Each row of a before or after table is a point. The points were changed in one or more steps. Then noise was added and the rows were shuffled. The steps act on how far a point lies along the listed directions, d1 being the first. Name the steps. A step turns or swaps two directions, mirrors them in a line or flattens them onto one, adds a multiple of one to another, or multiplies one. Angles are multiples of 10 degrees, from the lower direction toward the higher: turns from -170 to 170, lines from 10 to 170 but not 90. Use the fewest steps. Two steps may share a direction if one is a turn and the other turns, adds or multiplies; they go together, in the order done. Otherwise the lowest direction goes first.

Directions:
(1): [ -5.1 -25.1  10.4]
(2): [-15.5  11.4  19.9]
(3): [-22.3  -2.1 -16.2]
Before (14 x 3):
[[-3.3 -5.5  2.5]
 [ 3.3 -2.9 -3.1]
 [-4.9 -5.1  1.0]
 [-4.5 -4.1  3.3]
 [ 5.6  2.9 -2.2]
 [ 7.4 -2.5 -3.3]
 [-1.8 -2.8 -0.6]
 [ 8.3 -2.9 -3.3]
 [ 6.5  3.8  1.8]
 [-4.3 -1.2  4.0]
 [-6.4 -3.9  0.6]
 [-9.1  2.0  3.0]
 [ 2.2  4.8 -1.3]
 [-5.2 -2.4  0.2]]
After (14 x 3):
[[-6.8 -2.1  0.2]
 [-5.2  0.8 -2.1]
 [ 2.8 -3.3 -3.1]
 [ 6.4 -1.0  4.3]
 [ 6.7  0.1  0.6]
 [ 6.7 -5.1 -3.1]
 [-5.4  0.6  2.6]
 [-7.0 -0.3 -2.3]
 [ 6.7 -5.8 -2.3]
 [-6.0 -3.7 -0.4]
 [ 4.3  3.2  1.5]
 [-6.7 -2.1 -1.9]
 [-7.7  5.6  1.9]
 [-2.5 -0.7 -2.3]]
Steps: turn d1 and d3 by 40 degrees

Directions:
(1): [-8.0 -5.3  5.5 30.3 -4.8 28.3 -9.6 -9.3]
(2): [14.9 -4.3 21.7  2.1  6.7 12.6 12.8 31.0]
(3): [-17.3 -10.3 -18.0  14.0  -8.0 -12.9  -7.7  28.7]
(4): [-11.9  13.8   5.7  -4.1  31.8   1.7 -24.5   6.4]
(5): [ 22.0 -14.3 -29.0  -6.5  12.0  16.3  -7.2   1.9]
Before (11 x 8):
[[ -2.3  -0.5  -0.8   3.4   0.7   1.1  -4.6   0.3]
 [ -1.8   0.9   6.3   0.9   3.0   3.9  -1.9  -6.9]
 [  5.5   4.1   9.4   0.3   0.3   8.9   7.0  -9.5]
 [  6.1  -4.3   4.6   2.6   2.4   8.2   4.1   0.7]
 [  4.6   2.3  11.3   1.2   3.8   7.0   0.9   4.1]
 [  5.0   4.1   0.8  -8.2   2.9  -7.9   3.5  11.5]
 [ -0.2   0.9   2.1   2.5   4.0   1.9  -3.2  -6.6]
 [ -3.2   3.0   3.1   4.1   1.2   0.0  -3.0  -0.5]
 [ -4.3  -0.3  -0.5   3.2   2.8   0.5   0.1  -0.1]
 [ -2.7   2.2  -0.8   0.8   0.3  -3.6  -0.7  -1.5]
 [  4.9  -1.2   5.7   2.3 -10.3   3.2   7.9  -8.2]]
After (11 x 8):
[[ -0.3  -2.3   5.7   0.8  -0.6  -3.3   5.8   8.4]
 [  9.2   4.9  -1.0 -15.0   5.1 -10.8   5.3  11.4]
 [  1.0   2.3   2.1   2.1   3.5   3.5  -3.1  -3.6]
 [ -5.6   1.0   7.7   3.8   0.9   1.9  -2.6  -4.7]
 [  1.4  -1.2   7.0   4.0 -12.1  -0.2   7.9  -5.6]
 [ -1.4  -0.7  -1.1   2.2   4.3   3.2  -0.2  -2.5]
 [  0.3   1.2  -0.9   1.4   1.5   1.3  -1.2  -4.5]
 [ -0.3  -1.2  -1.4   2.9   1.6   3.9  -5.0  -1.6]
 [  2.9   4.3  10.7  -5.2   3.6  -3.5   3.5   9.0]
 [ -5.3   1.1   3.7   6.9   1.4   0.8  -4.3  -4.3]
 [ -5.8   5.8  12.5   4.0  -5.4  -3.0   7.7  -0.8]]
Steps: add -1 times d2 to d1; swap d3 and d5
